Each row is a point. Before rounding, the points of a table are all equally far from one centre. They may lie mostly on one side of it. Write the centre, to within rounding.

Points:
[[-74  34 -14]
 [  9  -8 -28]
 [ -1 -25  15]
 [-27  -9  48]
 [  3  76  11]
 [ 13 -17  11]
 [  5 -23   8]]
Centre: [-22  26   4]

Points (18 x 11):
[[-12  10 -53 -35  16  42 -29   5 -11  17  54]
 [-31   4   0 -69  42  -9   0  24 -31  13  24]
 [-16 -19   4 -54  53 -19  19  -5 -39 -16  19]
 [-11   9 -19 -52   5  -2   9  20  11  33  53]
 [-30  33  -2 -27  36  22  37   2   4  14  67]
 [-22 -14 -30 -74  21 -21  -2  -4  13  20  14]
 [  4 -12 -45 -44  32 -14  17  38  26   5  26]
 [-12  -1 -30 -33 -20  -6  17 -18  -8  11  13]
 [-24  23 -40 -75  35 -12  17 -11   6  -2  33]
 [-33   7 -14 -53  23 -21  13 -33 -30   0  42]
 [ 39  31 -16 -45  20  -3   8  -6  11   3  61]
 [-17 -22 -23 -76  35  20   5  20  -8  -2  31]
 [ 17 -13 -10 -34  57 -32  42  13  19  18  12]
 [-13 -19 -50 -42  54 -11  28  13 -20  18  41]
 [ -1  -2 -20 -47  49  45 -11  31 -15  20 -27]
 [ 10   1 -50 -43  44 -32  10 -15 -26  35   2]
 [  9   3 -43 -68  73  -7   7 -17 -25  -4  -2]
 [ 41  25 -25 -65  41 -16 -14  -4 -13  28  17]]
Centre: [ -5   9 -12 -14  47   8  -9  -8   4   6  17]

Points (26 x 20):
[[ 22 -72  -3  24 -16  21   9  52   8  -8 -42  17 -22  45  -3 -29 -21   9
   11 -26]
 [ 27 -12  25  27 -19  -7   2  27  18 -59 -50  33 -22 -22  15 -35  32  -4
   16  18]
 [ 22 -49 -30  35  -8 -17  43  48   1  -3 -44  35   5  39   5 -16  24  -3
  -18  46]
 [ 42 -37   0  60   5 -28  18  75  18 -47 -41   9 -24  41 -17 -17  -2  -1
   21  34]
 [ 32 -48  -6  48 -24 -22  40  41   9 -21  -2  45 -40  25  37 -31   2   2
   43  24]
 [ -6 -40   2  44 -29 -10  22  42  44 -40 -45  20 -14 -13   7 -24 -10  18
  -10   6]
 [ 30 -32  -8  40 -36  -3  25  18  36 -24 -60  33 -17  58  15 -11 -28   6
   -1   5]
 [ 28 -49   6  61   9  -4  -2  66  14 -27 -16  19 -11  27  14 -44  18 -51
   19  -2]
 [  6 -32  14  18  30 -23  22  25   2 -59 -15  25 -28  15   5 -37 -19 -16
   22  48]
 [ 43 -42   2  10 -12 -17  61  41  24 -46 -74  -5 -17   9 -14 -28 -12   1
   24  19]
 [ 45 -54   0  12 -18  -9  12  17   3 -32 -43  34  17  47  22 -42  32  -2
   26   2]
 [ 41 -49 -19  19 -40 -20  28  30  51 -34 -43  54 -13   5   5 -17 -24 -31
   11  14]
 [ 23 -65 -28  49   0 -42  41  17  29 -44 -38   6 -16  13   0 -26  11 -39
    3  38]
 [ 48 -10  -8  16  -2  -6  15  11  15 -12 -64  42   5  26  32 -40 -15 -49
  -10   5]
 [ 58 -46  -1  11  -4  -3  24  43  12 -23 -46  62 -45  21   4 -46  -8  -8
    9  14]
 [ 21 -57 -20  22 -25  -1  -8   9  10 -20 -28  54 -35  -6  29 -31  -6 -28
  -20  29]
 [ 38 -12  -1  28 -25 -17 -24  43   5 -40 -33  61 -30  23  -7 -37  -1  -5
    3   4]
 [ 11 -34  32  29 -16 -40  -3  17  21 -31 -32  38  16 -13  15 -21  18  18
  -15  15]
 [ 38 -39  -2  42 -50   3  10  51  -3  10 -57  52 -14  10  16 -14  -4   1
   25  44]
 [ 25 -55   0 -13 -11 -16  -1  55  17 -53 -17  25  -6  13  44 -24  -6 -18
   -1  33]
 [ 24 -70  -6  14 -25  -8  32  53  23 -23 -36  34 -22  21  15 -49 -15 -12
    6 -12]
 [ 59 -40  21  36 -30 -25  17  30  -8   5 -25  -4 -17  11  28 -78   1 -33
   27   9]
 [ 34 -31  21  17 -33  12  -6  36   0 -44 -15  58 -47  33 -12 -17  10 -18
   15  27]
 [ 13 -55  -6  33 -60 -32  31  24  19  -4  -8  29 -25  37  -8 -43  11 -29
   10  15]
 [  0 -38  10  18 -31   1  18  23  12   1 -21  45 -65 -16  15 -31   2 -27
   34  30]
 [ 26 -71 -11  39 -37 -14  20  18  -4 -13 -45  12 -18  58   8   2   8  14
  -22  29]]
Centre: [ 41 -23  -3  23  -5  -4  12  20  12  -3 -14  -4 -12   6   0   0   1 -11
  14  13]

Points:
[[ 15  10  29  50  -3  50  20 -22  21 -47 -43  32   0  17   1 -17 -37  51
   20   9   9  27 -16  45]
 [  7   3  44  27  -8  54  29  -4  14 -59 -21  33 -17  20  19  -2 -28  48
   11  18   1   5 -32  45]
 [ 12  -4  26  21  -2  34   2 -25  24 -73 -22  27  -6  55   5  -6 -28  77
   39  13  16  20 -17  39]
 [-13  11  22  43  -5  26  -6 -51  -4 -42  -6  40  -2  67 -11 -16 -42  57
   26  11  31  22 -15  41]
 [ -2 -16  24  58   3  46   9 -38  22 -74 -22  -2  -4  41  -7 -25 -26  44
   14   8 -11  -8 -21  43]
 [ -1  -8  43  23  -9  51 -17  -4   9 -59 -21  18 -23  33 -28  -1  11  73
   29  38  11  17  -7  46]
 [ -2  10  37  43  13  33   0 -27   9 -51 -52   3 -18  61  16   3 -16  50
   27  -6  -1  11 -16  41]
 [ -7  -4  37  19 -20  54   3 -31  10 -52 -16  34 -16  47  11  -1 -24  56
   19  25 -12  47 -11  48]
 [  9  -6  28  33  20  43  10 -10  11 -60  -6  14 -10  28  18 -10 -44  44
   22  19  -8 -13 -36  54]
 [-31  13  43  15  -8  52   5 -21  18 -51 -36   0 -18  41   1 -35 -24  39
   18  11 -11   7  -9  61]
 [ 15 -12  47  36   2  35  43  -8   4 -50 -33  12  -8  38 -19   8 -33  42
   22   1   4   0   0  39]
 [ 15 -35   9  26  13  53  16 -25   1 -73 -45  40   4  19   9 -16  -8  39
   16  17  -5 -25 -31  36]
 [  1  13  31  45  -3  63  15 -34  36 -68 -25   5 -13  33  -6   1 -20  42
   21   6   8  29 -17  23]
 [  0  -4  31  60   7  63 -12 -37  24 -49 -36  23   6  44   7 -20 -21  35
   18   0   7  -1  -6  37]
 [ 22 -14  38  40   0  41  -2 -30  32 -61 -28  10 -27  13  11  -2 -18  80
   19   0  -2  14   0  38]
 [ 15  14  17  25   8  44   6 -31  14 -60 -23   0  -4  56   8  -4 -37  56
    7  24  13   2 -19  57]
 [ 18  -9  30  51  -1  56   7   9   6 -64 -20  18   2  46  -1   4  -7  45
   27  17  13  11   3  21]
 [-16  28   7  32 -10  35   5  -1  21 -62 -17  36   6  56 -20  20 -24  33
   45  41  12   1 -36  33]
 [ 12 -13  44  41  -3  54  18 -26   8 -68 -16  32 -14  17  -8   4 -13  67
   42  -5 -13  15 -18  16]
 [  5 -14  40  27   0  45  35 -26  -6 -61 -32  25  -3  55  14   3 -27  53
   24   8   9  -7  -3  31]
 [ -6   1  53  27   2  43  11 -11  16 -51 -14  29 -24  34  24 -14 -11  60
   12   4  11   5 -47  41]
 [ -1   1  20  21  10  40   5 -10  16 -60 -14  37  -5  62  10 -10 -31  38
   10  21 -12  14  -5  61]
 [ 20  22  34  33  24  23  13 -11  -8 -59 -18  31 -23  55   8   4  -1  37
    9   3   8  25  -6  35]
 [  2  17  49  48  10  54   7 -42   4 -44 -16  27 -20  35   7  27 -18  38
    4  26   9   3 -11  32]
 [  6  21  25  61  19  24  -8 -13  12 -18 -31  18 -34  38  28 -26 -20  36
   35  14   4  25  -8  46]
 [ 15  -7  30  48   1  40  19 -34  29 -61 -20   8 -43  36   8  15   9  40
   21  34  25   5 -33  41]
 [-11  16  42  19 -12  48  28 -11  -6 -44 -43  21 -25  17 -11   0 -40  65
   29   6  23   7 -17  50]]
Centre: [ -2  -5   0  12 -24   9  -9 -30   4 -28 -16  15 -13  13  -6  -5  -5  26
  25  10   5  -1 -13  19]

Points (30 x 24):
[[ 14   8  19  30  20 -17   1 -48   7 -21 -21  33  -5   8  29 -28 -17  55
   27  46 -45  23  30  35]
 [ 18  -3  26  61  25 -15  14 -67  47  -8  18  14 -13  27  24  13  15  42
   23  46 -34  22 -18  31]
 [  8  -3  19  50  25 -19  14 -11  17 -22  34  37   0 -26  40  -8  34  58
    5  25 -19  -8  -6  36]
 [ -1  24   5  40  27 -50  20 -50  47  -6  -1  18 -14  -2  26  -7  -1  41
  -11  51 -45  33  14  70]
 [ 13  21  44  33  48  -5  11 -41  35 -14 -10  29  11 -10  54 -23 -22  35
   24  30 -16   5   4   8]
 [-39  11  13  37  21  -8  21 -54  29  -8 -15  18   2  -7  22 -31 -15  42
   16  30 -36  34   7  44]
 [-13  26  13  24  50 -35  31 -23  42 -18   0  28 -12  10  33 -16  -8  62
   26  33 -52  12   1  35]
 [ 13  12  25  18  30  -8   0 -40  31  -3  31  21   9 -11   9 -30 -24  36
   38  50 -42   2  -3  37]
 [  5   3  14  52  39 -15   3 -30   7 -40   1  16   4  22  54 -22  -5  51
   22  27 -38  29 -16  65]
 [  5 -20  21  43  15 -21  12 -45  44 -20  10  20 -10  12  35   2 -24  70
    2  11 -49  12 -20  42]
 [ 18  23  19  63   5 -14  18 -14  64 -33   2  16 -10  16  17 -34 -34  26
   23   6 -46  47 -14  41]
 [  4  23  27  25  53 -29  13 -50  26 -15   8  37   0  -8  39 -15 -41  34
   19  35 -41 -23  -1  46]
 [ -4  21  31  38  52 -45   2  -7   2 -33  21  35 -13  -4  33  -8 -42  39
   19  68 -29  22  15  55]
 [-22   0  32   6  43 -16   6 -28  26 -36   3  31 -10  -7  50   0 -22  38
   15  40 -57   6  -2  44]
 [-21   8  27  34  44 -18  22 -21  19 -50  34  17  -4 -14   2  11  -2  31
   44  34 -48  32 -12  64]
 [ 20  28  24  35   6 -18  17 -26  30 -35   0  26  10 -36  46 -10  -2  48
    1  33 -27  39  13  55]
 [-16  -3  22  37  39 -48  24 -39  22   3  -8  10  10  14  30 -36 -31   0
   24  13 -62  15  -6  42]
 [ 12  40  18  13  30 -49   0 -46  31  -4   1  29   1 -16  17 -19 -15  54
   10  25 -36  32   2  72]
 [ 25  13  24  55  36 -10   9 -37  46 -25   1  50  -9  22  31 -31 -17  31
   41  27 -41   7   6  47]
 [  8  27  18  72   9 -21  15 -19  45 -23  12  30  -5  -8  38 -17 -24  35
   22  12 -54  33  -4  53]
 [ -3  -2   4  45  15  -1   7 -37  53 -42  -1  13 -20  24  38  -9   2  61
   25  30 -25  35   1  12]
 [ 15   8 -10  20  63 -22  10 -33  38 -30  -9  26 -23  -1  29 -21 -20  32
   28  50 -25  16   1  70]
 [  1  18   9  12  31 -20   1 -58  27 -18  22   9 -11 -17  45 -10  -5  37
    9  26 -47  32   8  59]
 [  1  -3  18  59  38 -30  28 -57  42 -13   5  27 -13   2  37 -18  -4  38
    8  35 -49  13 -11  48]
 [ 27  22   8  59  51 -12  17 -36   9  -9  31  23  13  13  32  -2  -1  38
   26  42 -45   1  28  46]
 [ 35   2  22  11  41 -38  21 -28   9 -30  -7  51 -24   8  51 -24   5  36
    5  36 -36  27  -1  33]
 [ 16   8  33  38   8 -40  24 -21  29 -15  25  19  21  -7  22 -26 -10  47
    6  42 -59  17  30  39]
 [ -2   6   8  43  34 -31  18 -24  31 -23 -18  20 -11  -5  28   9 -30  56
   26  32 -69  26   6  54]
 [  8   8   0  66  47  -9  25 -43  23 -10   6   7   7   7  45 -21  -3  48
    9  25 -35  34  12  42]
 [ 12  15  19  40  21 -29  17 -52  11 -16  23  30  10  -5  30 -15 -11  42
   32  41 -31  39 -24  49]]
Centre: [  6  17  27  32  17 -24   6  -7  12 -18  -4   3 -18  18  -4  12  -9   7
  -3  13  -2   3   3  36]
